Each row is a point. Each copy is the shape, with its points in the same order, turned, moved and blurred by noise. Say if it was mirrored as well.
(in the rows, 128 means zero)

Shape (7 x 3):
124, 137, 139
150, 172, 124
107, 149, 87
141, 166, 142
138, 102, 139
139, 162, 169
86, 112, 76
Copy 1 (7 x 3):
116, 135, 135
128, 136, 177
95, 87, 153
121, 144, 163
146, 121, 112
127, 168, 151
90, 62, 119
Copy 1 is: mirrored
Copy 2 (7 x 3):
126, 127, 120
141, 157, 88
111, 177, 139
133, 137, 90
152, 113, 144
128, 112, 81
106, 170, 180
Copy 2 is: mirrored

Shape (7 x 4):
60, 111, 84, 149
137, 113, 123, 130
160, 107, 107, 151
126, 141, 154, 149
151, 80, 122, 142
126, 137, 77, 129
159, 131, 105, 149
Copy 1 (7 x 4):
127, 201, 76, 148
140, 124, 107, 122
148, 130, 90, 90
92, 127, 113, 118
151, 112, 77, 114
156, 175, 123, 103
136, 137, 115, 80
Copy 1 is: mirrored
Copy 2 (7 x 4):
192, 95, 93, 142
122, 113, 140, 125
107, 81, 143, 119
101, 133, 115, 152
121, 88, 167, 134
138, 97, 105, 93
98, 91, 123, 112
Copy 2 is: mirrored

Shape (11 x 6):
168, 132, 105, 144, 68, 155
132, 130, 109, 149, 153, 144
139, 153, 98, 78, 137, 112
113, 154, 114, 139, 81, 109
126, 129, 111, 149, 152, 107
118, 125, 100, 145, 144, 152
133, 100, 121, 127, 138, 106
130, 122, 141, 157, 105, 108
188, 91, 178, 137, 112, 204
115, 126, 104, 90, 146, 143
118, 142, 154, 153, 148, 136
Copy 1 (11 x 6):
194, 99, 162, 88, 165, 107
149, 153, 112, 123, 128, 140
132, 77, 101, 139, 150, 154
135, 107, 181, 118, 158, 144
137, 149, 125, 151, 129, 138
154, 148, 119, 112, 131, 145
147, 108, 132, 150, 105, 139
138, 123, 174, 126, 121, 117
188, 113, 113, 74, 93, 49
136, 100, 99, 117, 132, 162
115, 146, 136, 130, 129, 107
Copy 1 is: mirrored
Copy 2 (11 x 6):
77, 132, 147, 186, 124, 82
106, 132, 120, 145, 106, 151
136, 147, 153, 114, 61, 94
146, 138, 161, 152, 135, 87
132, 109, 140, 135, 102, 151
118, 138, 110, 162, 109, 131
121, 96, 139, 121, 100, 121
120, 103, 151, 133, 149, 116
7, 119, 99, 127, 140, 112
128, 139, 108, 116, 71, 111
115, 137, 128, 109, 142, 147
Copy 2 is: only turned
Copy 3 (11 x 6):
151, 201, 147, 154, 129, 138
106, 130, 140, 135, 164, 132
143, 111, 181, 107, 116, 112
147, 149, 122, 152, 117, 87
114, 124, 129, 112, 162, 105
124, 127, 145, 149, 170, 130
143, 130, 124, 97, 155, 126
134, 153, 96, 123, 138, 116
124, 180, 117, 135, 134, 233
149, 97, 164, 128, 143, 138
94, 118, 107, 139, 140, 137
Copy 3 is: mirrored
Copy 4 (11 x 6):
83, 135, 93, 171, 91, 109
133, 153, 154, 136, 126, 115
135, 125, 88, 116, 172, 111
105, 149, 89, 146, 125, 162
115, 134, 151, 111, 132, 139
126, 167, 136, 136, 119, 114
128, 111, 128, 104, 120, 135
110, 133, 129, 140, 99, 164
156, 94, 135, 207, 57, 83
158, 139, 109, 112, 137, 107
153, 145, 156, 154, 130, 148
Copy 4 is: mirrored
